Each row of a before or after table is a point. The points were changed in one or more steps. Then noise was added and the rows were shuffled. The steps act on how far a point lies along the listed directions, d1 being the first. Write out the steps. A step turns or swaps two directions, mirrors them in a line or flattens them onto one, adds a multiple of one to another, or multiplies one. Angles are multiples of 10 degrees, from the lower direction toward the higher: turns from -170 to 170, lines from 10 to 170 but not 90. Use the fewest steps. Two steps may share a direction if one is a turn and the other turns, adds or multiplies; they go together, in the order done. Otherwise the lowest direction goes first.

Directions:
(1): [ 0.28 -0.45]
(2): [0.45 0.28]
Before:
[[-0.12 -0.32]
 [ 0.26  0.16]
 [ 0.05 -0.50]
 [ 0.04  0.80]
 [-0.31  0.62]
 [ 0.20 -0.06]
 [ 0.18  0.61]
 [ 0.07  0.82]
 [ 0.06  0.22]
 [-0.18 -0.27]
 [ 0.00 -0.52]]
After, 11 rows:
[[-0.21 -0.21]
 [-0.12  0.16]
 [ 0.81  0.25]
 [ 0.16  0.13]
 [ 0.08  0.29]
 [-0.31 -0.17]
 [-0.50 -0.07]
 [-0.52 -0.09]
 [ 0.79  0.25]
 [ 0.64 -0.11]
 [ 0.57  0.26]]
Steps: mirror d1 and d2 in the line at 110 degrees

Directions:
(1): [ 0.19 -0.18  0.30 -0.19 -0.69 -0.43]
(2): [ 0.06  0.16 -0.62 -0.35 -0.42  0.37]
(3): [ 0.50 -0.62 -0.31  0.34  0.04  0.05]
(4): [ 0.07 -0.19  0.52 -0.07 -0.14  0.72]
Before, 14 rows:
[[-0.05 -0.13  0.17  0.29  0.23  0.71]
 [ 0.30 -0.05 -0.94 -0.24 -0.30  0.08]
 [-0.38  0.61  0.32 -0.27  0.15  0.02]
 [-0.16  0.20  0.29 -0.52 -0.22  0.30]
 [-0.10  0.45 -0.82 -0.45 -0.37 -0.54]
 [-0.21  0.19  0.58 -0.33  0.25 -0.03]
 [ 0.54 -0.40 -0.74  0.06 -0.03  0.67]
 [ 0.56 -0.21 -0.76 -0.03  0.35  0.65]
 [-0.49  0.11  0.76 -0.20 -0.13 -0.27]
 [-0.24  0.14  0.55  0.04 -0.09 -0.49]
 [-0.13  0.40  0.32 -0.24  0.18  0.01]
 [-0.21  0.42 -0.03 -0.20 -0.43 -0.63]
 [ 0.03  0.34 -0.43 -0.30  0.00 -0.69]
 [-0.23  0.20  0.52 -0.11 -0.36 -0.67]]
After (14 x 6):
[[ 0.41 -0.28 -0.45 -0.23 -0.44  0.21]
 [-0.19  0.00 -0.08  0.37  0.74  0.41]
 [-0.32  0.40 -0.20 -0.30  0.34  0.09]
 [-0.30  0.35  0.15 -0.09 -0.46 -0.51]
 [ 0.35 -0.33 -0.21 -0.06 -0.02  0.97]
 [ 0.53  0.02 -0.04 -0.51 -0.78 -0.40]
 [-0.54  0.16  0.09  0.10  0.66  0.20]
 [ 0.29 -0.07 -0.40 -0.28 -0.70 -0.58]
 [ 0.46 -0.35  0.05 -0.05  0.22  0.67]
 [-0.27  0.44  0.37 -0.15  0.30  0.46]
 [-0.08  0.33  0.30 -0.22  0.27  0.24]
 [-0.15  0.00  0.12  0.33  0.54  0.27]
 [ 0.04 -0.07 -0.15  0.32  0.43  0.72]
 [-0.27  0.22  0.26 -0.25  0.50  0.07]]
Steps: turn d1 and d3 by -140 degrees; turn d3 and d4 by 140 degrees; multiply d2 by 0.7

Directions:
(1): [ 0.30  0.41  0.20  0.01  0.37 -0.36  0.37  0.64  0.42]
(2): [-0.02 -0.55  0.16 -0.48  0.35  0.08  0.37 -0.40  0.53]
(3): [ 0.09 -0.28 -0.09 -0.01  0.24 -0.63 -0.82 -0.01  0.24]
(4): [-0.19  0.10 -0.85  0.28 -0.01 -0.38  0.39 -0.28  0.20]
(5): [-0.55 -0.20  0.41  0.20 -0.67 -0.34  0.13  0.15  0.34]
(6): [ 0.81 -0.37  0.01 -0.05 -0.48 -0.35  0.27 -0.06 -0.25]
Before, 14 rows:
[[-1.08 -0.55  0.61 -0.36  0.10  0.56 -0.89 -0.15  0.59]
 [ 0.33  0.12 -0.56 -0.09  0.02  0.00  0.15 -0.58  0.10]
 [ 0.62  0.38 -0.47  0.17 -0.23 -0.64  0.35  0.36 -0.60]
 [ 0.12  0.56 -0.50  0.18  0.46 -0.16 -0.02  0.28 -0.21]
 [ 0.55  0.28  0.23  0.09  0.72  0.18  0.24 -0.30 -0.37]
 [ 0.40 -0.08  0.19  0.16 -0.40  0.45  0.12 -0.17 -0.63]
 [-0.41 -0.30  0.53 -0.20 -0.09  0.42 -0.89 -0.25 -0.21]
 [-0.49  0.27  0.64  0.06  0.10  0.14 -0.15  0.05  0.14]
 [-0.86  0.10  0.16  0.21 -0.08  0.30 -0.08 -0.07  0.15]
 [-0.48 -0.37  0.59 -0.16 -0.32 -0.07 -0.97 -0.04 -0.21]
 [-0.12  0.80 -0.58  0.44 -0.18  0.18 -0.21 -0.12 -0.61]
 [-1.40  0.14  0.45  0.35 -0.64  0.24 -0.63  0.03 -0.02]
 [ 0.05  0.39 -0.45  0.33 -0.01  0.33  0.15  0.17 -0.71]
 [-1.00  0.08  0.18  0.06  0.03  0.23 -0.56  0.17  0.09]]
After:
[[ 0.33  0.31  0.08 -0.36  0.29  0.63  0.14  0.17 -0.64]
 [-0.33 -0.01  0.01  0.48 -0.57 -0.44 -0.13  0.41 -0.17]
 [-0.20  0.32 -0.38  0.40 -0.38 -0.65 -0.19  0.30 -0.46]
 [ 0.21 -0.05 -0.03 -0.32  0.24  0.27 -0.16  0.04 -0.27]
 [-0.13  0.10  0.46  0.33 -0.43 -0.01  0.02  0.21 -0.18]
 [ 0.22  0.23  0.24 -0.21  0.00  0.64  0.36  0.03 -0.32]
 [ 0.56  0.19  0.32 -0.24  0.35  0.27 -0.62  0.18 -0.54]
 [-0.20  0.18 -0.39  0.31 -0.33 -0.40  0.15  0.09 -0.08]
 [ 0.41 -0.25  0.21 -0.66  0.57  0.96  0.21 -0.08  0.00]
 [-0.11  0.40 -0.21  0.60 -0.59 -0.57 -0.33  0.18 -0.16]
 [ 0.14  0.05  0.51 -0.15  0.19  0.23 -0.03 -0.04 -0.17]
 [-0.14  0.08 -0.33  0.11 -0.30 -0.34  0.08 -0.30  0.47]
 [-0.44  0.00  0.41  0.49 -0.33 -0.21  0.59 -0.32  0.12]
 [ 0.16 -0.11  0.25 -0.04  0.18  0.05 -0.29  0.01  0.06]]
Steps: multiply d1 by 0; flatten d2 and d6 onto the line at 170 degrees; turn d3 and d5 by -130 degrees; turn d3 and d4 by -50 degrees

Directions:
(1): [-0.21  0.37  0.63  0.38  0.31  0.17  0.03 -0.19 -0.08  0.84  0.31 -0.45
 -0.18 -0.24]
(2): [ 0.64  0.28 -0.59  0.18  0.23 -0.77  0.48 -0.18 -0.18  0.33 -0.13 -0.22
  0.10 -0.05]
Before (8 x 14):
[[-0.03 -0.35 -0.01 -0.39 -0.35  0.48 -0.37  0.52  0.32 -0.38 -0.24  0.36
   0.33  0.18]
 [ 0.19  0.23 -0.34  0.15  0.13 -0.64  0.26 -0.22 -0.27  0.08  0.25 -0.18
  -0.16 -0.26]
 [-0.13 -0.22 -0.10  0.09 -0.02 -0.02  0.02 -0.13  0.17 -0.22 -0.04  0.25
  -0.10  0.23]
 [-0.18 -0.39 -0.57 -0.28 -0.69  0.22 -0.40  0.45 -0.11 -1.02 -0.23  0.54
   0.09  0.13]
 [ 0.37 -0.27 -0.14 -0.10  0.08 -0.42  0.07  0.10 -0.22  0.25  0.14  0.16
  -0.17 -0.01]
 [-0.57 -0.82  0.07 -0.66 -0.47  0.65 -0.57  0.26  0.27 -1.16 -0.28  0.47
   0.13  0.49]
 [-0.86  0.24  1.68  0.37  0.45  0.98 -0.31 -0.31 -0.16  1.01  1.00 -0.71
  -0.32 -0.55]
 [ 0.39 -0.34 -0.95 -0.32 -0.35 -0.12 -0.21  0.19  0.09 -1.23 -0.42  0.59
   0.33  0.28]]
After, 8 rows:
[[-0.17  0.02 -0.05 -0.01 -0.05 -0.20 -0.04 -0.07 -0.18 -0.21  0.23  0.01
  -0.21 -0.15]
 [ 0.06 -0.17  0.10 -0.11  0.12  0.00  0.08 -0.09 -0.23 -0.19  0.31 -0.11
   0.10 -0.20]
 [ 0.17 -0.35  0.12 -0.15  0.08 -0.17 -0.10  0.10 -0.15  0.20  0.17  0.17
  -0.18  0.05]
 [-0.13 -0.14 -0.01 -0.06  0.08 -0.07  0.00 -0.15  0.02  0.05 -0.16 -0.18
   0.05  0.18]
 [ 0.19  0.01 -0.04 -0.10 -0.01  0.10 -0.13  0.30  0.12  0.27 -0.05 -0.04
   0.30  0.08]
 [-0.07 -0.08 -0.01  0.22  0.06 -0.01  0.02 -0.13  0.12 -0.05  0.06  0.12
  -0.10  0.16]
 [-0.08  0.12 -0.23  0.23 -0.25  0.00 -0.13  0.17 -0.26 -0.02 -0.01 -0.01
  -0.02 -0.18]
 [ 0.09  0.17 -0.14  0.20  0.11  0.19 -0.17  0.00 -0.07 -0.15 -0.07 -0.03
   0.06 -0.07]]
Steps: multiply d1 by 0; multiply d2 by 0

Directions:
(1): [-0.37 -0.13  0.02 -0.27 -0.34  0.02 -0.01  0.41 -0.64 -0.05 -0.06 -0.50
 -0.25 -0.57 -0.42 -0.32  0.46  0.60 -0.06  0.19 -0.28  0.64 -0.16  0.66]
(2): [ 0.12 -0.49  0.03 -0.50 -0.03 -0.15  0.92 -0.16 -0.23 -0.76 -0.46  0.32
 -0.31 -0.08 -0.23  0.20 -0.72 -0.06 -0.42 -0.01  0.15 -0.20 -0.05  0.32]
(3): [ 0.21  0.56  0.44 -0.38  0.28 -0.65 -0.23 -0.40  0.07  0.52 -0.36 -0.02
  0.17 -0.14 -0.97 -0.07 -0.03  0.02 -0.20  0.26  0.63  0.02  0.27  0.06]
(4): [-0.12 -0.06  0.81 -0.12 -0.75  0.03 -0.18  0.58  0.41 -0.37 -0.40 -0.47
 -0.11  0.64 -0.31 -0.27 -0.08 -0.02  0.12 -0.40  0.17 -0.09 -0.29 -0.46]
(5): [ 0.04  0.04 -0.30  0.11 -0.41 -0.10  0.30  0.18  0.58  0.13 -0.67  0.06
  0.68  0.18 -0.29  0.44  0.20 -0.40  0.00  0.04 -0.82  0.37  0.52  0.39]
(6): [-0.19 -0.61  0.35 -0.23  0.19 -0.32  0.25 -0.19  0.30  0.33 -0.23  0.57
 -0.29 -0.05  0.01 -0.64  0.68 -0.40  0.55  0.35 -0.34 -0.34 -0.46  0.08]
Before (9 x 24):
[[-0.09 -0.43 -0.15 -0.05  0.07  0.30  0.00  0.01 -0.66 -0.18  0.18  0.05
  -0.51 -0.47  0.12 -0.33  0.16  0.49  0.02  0.29  0.03  0.08 -0.33  0.21]
 [-0.11 -0.18  0.48  0.10  0.29 -0.43 -0.21 -0.05  0.38  0.74 -0.09  0.41
   0.08  0.24 -0.18 -0.48  0.76 -0.41  0.36  0.15 -0.01 -0.22 -0.25 -0.17]
 [-0.02 -0.45 -0.23  0.06  0.15 -0.05  0.47 -0.39 -0.52  0.04 -0.01  0.35
  -0.14 -0.22  0.17  0.01 -0.01  0.05  0.11  0.27 -0.28 -0.18  0.16  0.39]
 [-0.14 -0.23 -0.32  0.06  0.63  0.21  0.06 -0.29 -0.22  0.33  0.28  0.27
  -0.18 -0.39  0.26 -0.24  0.53 -0.09  0.43  0.36 -0.42 -0.03 -0.25  0.18]
 [-0.29 -0.61  0.38 -0.12  0.04 -0.13  0.30 -0.11  0.17  0.05  0.19  0.60
  -0.48  0.23  0.37 -0.32  0.22 -0.42  0.67  0.12 -0.16 -0.51 -0.53 -0.27]
 [ 0.34  0.93 -0.18  0.49 -0.23  0.26 -0.67  0.08  0.63  0.32  0.00 -0.50
   0.66  0.39  0.12  0.42 -0.09 -0.19 -0.03 -0.31 -0.09  0.19  0.46 -0.34]
 [ 0.45  0.89 -0.27  0.19  0.09 -0.37 -0.64 -0.27  0.50  0.41 -0.41 -0.19
   0.53  0.25 -0.47  0.53 -0.18 -0.17 -0.01 -0.04  0.37  0.07  0.60 -0.42]
 [ 0.39  0.86 -0.23  0.08  0.44  0.24 -0.55 -0.34  0.10  0.48  0.38 -0.12
   0.27  0.12  0.14  0.42 -0.25  0.09 -0.18  0.05  0.41 -0.12  0.47 -0.59]
 [-0.23 -0.33 -0.01 -0.26  0.12 -0.11  0.00 -0.13 -0.33 -0.01  0.26  0.10
  -0.14 -0.49  0.13 -0.30  0.20  0.24  0.18  0.27  0.16 -0.05 -0.24  0.33]]
After, 9 rows:
[[-0.11 -0.29  0.63 -0.18  0.29 -0.40  0.03 -0.03 -0.12  0.18 -0.02  0.27
  -0.33  0.12 -0.25 -0.47  0.23 -0.08  0.04  0.00  0.45 -0.25 -0.40 -0.12]
 [ 0.48  0.88  0.02 -0.21 -0.18 -0.20 -0.39 -0.05 -0.26 -0.66 -0.33 -0.70
  -0.03  0.23 -0.71  0.67 -1.23  0.48 -0.68 -0.42  1.23  0.05  0.39 -0.48]
 [-0.37 -0.23  0.28  0.09 -0.37  0.03 -0.06  0.26  0.24  0.16  0.18  0.10
  -0.18  0.30  0.21 -0.14  0.32 -0.22  0.60 -0.03 -0.38 -0.09 -0.27 -0.24]
 [-0.01 -0.34 -0.08  0.09  0.79  0.15  0.18 -0.47  0.15  0.26  0.22  0.62
  -0.22 -0.03  0.50 -0.28  0.28 -0.46  0.54  0.25 -0.20 -0.47 -0.34 -0.21]
 [-0.20 -0.39 -0.07  0.00  0.32 -0.23 -0.10 -0.32  0.22  0.51  0.24  0.52
   0.14 -0.38  0.31 -0.38  0.69 -0.24  0.59  0.43 -0.19 -0.23 -0.14  0.17]
 [ 0.38  0.60  0.14 -0.16 -0.30  0.39 -0.11  0.15 -0.48 -0.97  0.13 -0.85
  -0.29  0.11 -0.08  0.44 -1.35  0.59 -0.82 -0.61  1.01  0.01  0.04 -0.26]
 [-0.06 -0.50 -0.34  0.29  0.39  0.08 -0.14 -0.31  0.13  0.67  0.09  0.66
  -0.09 -0.34  0.38 -0.47  0.97 -0.17  0.63  0.62 -0.58 -0.12 -0.21  0.12]
 [ 0.49  1.13  0.04 -0.05 -0.01  0.48 -0.57 -0.01 -0.15 -0.27  0.38 -0.68
   0.11  0.39 -0.02  0.71 -1.07  0.47 -0.66 -0.44  1.04 -0.06  0.50 -0.88]
 [ 0.07 -0.32 -0.17  0.30  0.09 -0.09  0.24 -0.43  0.13  0.34 -0.10  0.49
   0.22  0.17  0.31  0.05  0.16 -0.36  0.38  0.18 -0.48 -0.37  0.27  0.08]]
Steps: add 1.5 times d1 to d6; turn d1 and d4 by -60 degrees; mirror d2 and d5 in the line at 50 degrees
